Rows are points. The points of each table are mixes of a few directions, plus a little noise. How many directions does each table use, and how many do they share? Where both have some left over, give the other angles between the two spaces (their principal angles), to ten degrees, smallest first.
In the rows, 128 means zero.

First, 6 rows:
[[143 124]
 [ 57 148]
 [137 125]
 [121 130]
 [215 103]
 [ 96 137]]
Second (5 x 2):
[[127 125]
 [127 138]
 [123 211]
 [131 108]
 [133  55]]
Directions: first 1, second 1, shared 0; angles 70

First, 6 rows:
[[148 130 123 134 109 123]
 [168 134 119 140  90 117]
 [ 80 120 140 112 175 143]
 [ 65 118 144 108 189 148]
 [189 139 114 149  69 109]
 [121 127 129 124 134 131]]
Second:
[[117 125 132 128 157 137]
 [133 129 127 129 112 125]
 [107 121 137 127 191 149]
 [146 133 121 129  74 112]
 [165 142 111 128   7  92]
 [130 130 127 128 121 126]
 [120 126 132 127 153 136]
 [104 120 140 127 204 151]]
Directions: first 1, second 1, shared 0; angles 30

First (10 x 11):
[[112  99  59 135 198 125 104 105 128 159 149]
 [118 148 148 118  74 101 121 143 110 116 126]
 [127 125 139 101 134 190 146 141 130 121  64]
 [ 93  67  45  93 240 249 141 109 141 155  49]
 [127 128 177 154  70 123 174 121 150  91 165]
 [168 126 154 156 160 141 150 116 160 127 150]
 [150 134 117 159 149  67 103 115 131 145 192]
 [155 153 187 141  83 112 146 138 137 106 141]
 [116 167 103  90  97  60  53 161  68 153 102]
 [114 134 152 132  75 113 142 131 125 106 142]]
Second (11 x 11):
[[170 172 169 136  98  69 101 147 116 131 146]
 [164 181 161 119  95  65  83 157  99 138 122]
 [ 85  59 133 148 133 237 232  88 185  83 133]
 [103 115  74 107 163 134 100 127 109 151 107]
 [176 184 196 133  72  71 109 156 116 119 135]
 [120  78 101 173 180 150 168  82 173 125 192]
 [115 134 118 104 121 136 113 141 109 133  94]
 [ 88  83 105 124 142 199 175 108 150 112 111]
 [148 166 150 111  99  89  93 154 101 135 109]
 [102  76  87 149 177 169 161  92 157 128 156]
 [136 160 114 103 126  88  74 152  91 152 103]]
Directions: first 4, second 3, shared 3
